Each row of a before or after table is a point. The points were changed in one or more steps. Then noise was added and the rows were shuffled. The steps act on how far a point lies along the listed directions, d1 being the first. Name the steps. A step turns or swaps two directions, mirrors them in a line or flattens them onto one, adds a multiple of one to another, or multiplies one. Angles are multiples of 10 degrees, from the lower direction toward the higher: turns from -170 to 170, lines from 10 to 170 but not 90. Use the fewest steps. Two steps may share a direction if one is a turn and the other turns, adds or multiplies; they go together, in the order done. Otherwise the lowest direction goes first.
(in the rows, 128 means zero)

Directions:
(1): [ 66 161 153]
(2): [148 112 198]
(3): [ 92  63 123]
Before (9 x 3):
[[118 163  72]
 [139 107 137]
 [153 157 113]
 [100 129 119]
 [ 90 121 178]
 [143 143  51]
 [187 151  83]
 [ 59 145 166]
 [122  88 107]]
After, 9 rows:
[[ 74  91 178]
 [152 163  55]
 [ 88 113 119]
 [ 90  32 100]
 [135 195  74]
 [ 45 124 164]
 [132  90 137]
 [220 213  88]
 [179 205 118]]
Steps: multiply d3 by 2.5

Directions:
(1): [181 189  91 127 153 179]
(2): [ 96 157 141 124 216  92]
(3): [151  57 105 178 174 149]
(4): [148  89 145  39 152 152]
Before, 9 rows:
[[ 84  88 174 121 106  99]
 [ 77  35 151 157 114  93]
 [155  93 123 144 131 153]
 [122  25 162  59 171  95]
 [ 98  46 146  65 241 115]
 [122 113 150 143 243 117]
 [158  96 140  81 134 194]
 [147  97 122  87 170 179]
 [154 179 155  71 116 142]]
After, 9 rows:
[[136 105 142 116 131 138]
 [ 88 154 151 189 178  82]
 [ 88  29 143 156 123 100]
 [120 122 158  64 174 155]
 [ 50  99 144 139 241  61]
 [159 179 143  91 156 143]
 [110 134 139  87 185 135]
 [ 95  71 155 107 217  58]
 [ 99  73 159 144 138 115]]
Steps: flatten d1 and d3 onto the line at 150 degrees; turn d2 and d4 by -50 degrees

Directions:
(1): [ 88 105 166  56 158 187  75 137 150]
(2): [206 113 105 152 202 139  77 152 107]
(3): [137  84 169 141  81 155 113 111  32]
(4): [120  88  84 150  65 106  46 130 167]
(5): [ 91 152  47  81 146 111 111  93  67]
(6): [141  74  87  83 108 131 176 212 119]
Before, 11 rows:
[[130 127 145 107 145 133 125 135 141]
 [115 133 118  91 156 145 125 156 124]
 [169 134 157 155 129 123 157 129 164]
 [122 131 152 158 103 114 127 131 145]
 [150 148 157 154 127 128 157 135 122]
 [165 119 157 139 147 144  99 140 127]
 [154 140   7 146 123  73 128 145 133]
 [142 151 173 169 135 142 128  96 103]
 [153 119 165 158 116 131 133 127 123]
 [133 142  30 129 154  81 110 122 176]
 [126 131 145 105 188 145 136 151 149]]
After:
[[129  97  48  73 157 145  47 156 134]
 [147 129 144 163 135 120 113 139 144]
 [112 128 173 109 114 145 123 130 152]
 [119 128 147 117 114 119 145 127 131]
 [133 155 178 151 158 155 121 100 122]
 [ 98 140 119 106 108 124 158 141 112]
 [155 135 164 138 149 149 127 142 123]
 [167 118 169 137 137 151 126 131 152]
 [ 95 126 156 118 112 129 165 127 130]
 [149 126 166 138 140 142 128 133 138]
 [110 100  63  96 132 124  64 117 150]]
Steps: turn d1 and d2 by -110 degrees; flatten d3 and d4 onto the line at 110 degrees

Directions:
(1): [ 97 110 124 109 152 195  84 103  81 169 181  49]
(2): [ 80  78 120 129  94 117 150  72 170 220 139 174]
(3): [104 161 193 109 116 168 185 182  74 151 167 184]
(4): [134  93 177  80 122 180 194  76 172  69 115  99]
(5): [202 102 169 184  53 178  94 123 110 150  95 131]
Before (10 x 12):
[[159 128 119 178  46  85 131 104 179 160 104 188]
 [183 101 119 196  76 121 104  98 172 165  50 175]
 [153 109 209 115  31 219 212 116 139 132  66 178]
 [169 100 142 119 156 173  90  72 163  67 111  32]
 [127 132  99 126 137 102 135 137 170 109  98 119]
 [172 157 156 169 112 205  64 180  14 157 146 124]
 [230 166 190 168  73 184 139 195  17 112 114 108]
 [110 152 162  77 124 192 182 164 123  93 149 110]
 [169 158 191 131  77 170  92 173  37 115 134 119]
 [201  86 120 215  72 140  76 138 156 201 101 157]]
After:
[[ 16 177 101  44 183 126 203 155 118 135 153 147]
 [111 105 108  94 166 134 164  61 202  90  90 103]
 [131  77 138  85 158 166 195  81 227  84 126  91]
 [111 148  78 125 197  64  91 122 168 104 130 108]
 [ 99 145 193  52 122 153 179 128 100  79 150 119]
 [121 125 123 109 109 126 154  72 179 106 136 105]
 [108 151 172  52 155 161 249 131  95  78 157  95]
 [124 129 196  74 139 212 209 113 115  73 137 132]
 [ 90 180 113 112 133 133 133 201  94 155 164 148]
 [140 125  96 147 121 118 103 139 147 137  99 108]]
Steps: flatten d1 and d3 onto the line at 80 degrees; multiply d2 by 0.4; turn d4 and d5 by -130 degrees

Directions:
(1): [ 35 123  56 158 116 167 133 138  71 168 127 125 216  94 170 132  93 125]
(2): [114 161 152 237  96  60  96  96 116 137 161  91 116 116  84  73  75 164]
(3): [117 172 162 164  67 186  51 183 105 126 164 163 122 160 153 122 216 145]
(4): [195 101 172 121 153 142  52  98 146 169 202 122 170  76 182 171  87 113]
(5): [154 137 135  84 101  73 184 165 109 159 213 157 214 174  72 130 138 143]
Before:
[[193 177 160 139 122  20 177 137 127 134 193 136 161 178  42  92 109 163]
 [162 129 202 152 168 135  64  72 155 134 163  95 115  59 153 117  88 129]
 [225 113 212 132 157  98  58  69 184  96 173 110  49 100 149 124 115 132]
 [125 143 153 145  93 109 115 124 124 119 121 122 133 133 122 113 115 123]
 [105  86 118  74 174 153 179 141 140 102  58 122 107 112 132 126 126  92]
 [131 145 123 157 106  45 179 106 115 140 165 104 181 152  55 109  92 155]
 [135 119 111 126 166 170 141 127 123 136  66 113  97 125 148 130 131 129]
 [174  99 160 143 169 140  73  99 132 162 175  98 146  68 171 160  97  99]
 [123 154 104 160 121  56 150 127 112 144 129  89 134 133  66 100  87 159]
 [224 153 212 103 172 148  33 117 168  99 135 136  52 146 151 148 201 127]]
After:
[[229 104 200 115 165  76  81  63 182  98 177 107  56 102 133 127  97 123]
 [139 114 108 121 172 158 152 121 123 143  67 108 105 124 141 134 122 125]
 [ 96 101 126  96 161 183 144 154 136  92  50 133  88 116 156 125 158  94]
 [107 180 124 196  92 113  81 148 113 124 120 104  97 137 102  95 141 167]
 [168 121 202 138 179 118  83  66 159 139 165  91 124  62 144 121  74 123]
 [105 189 155 216  66 126  71 132 106 121 147 119 129 158 109 104 166 159]
 [249 116 177  44 216  61 133  89 179 114 144 118 101 146  96 151 123 117]
 [126 135 148 138  98 100 131 120 124 121 126 123 139 135 115 108 111 124]
 [173 102 157 139 172 144  71  96 128 163 173  99 144  71 171 156  93  99]
 [163 215 187 198  82 103  70 166 113 120 184 151 109 183 100  89 186 174]]
Steps: mirror d3 and d5 in the line at 60 degrees
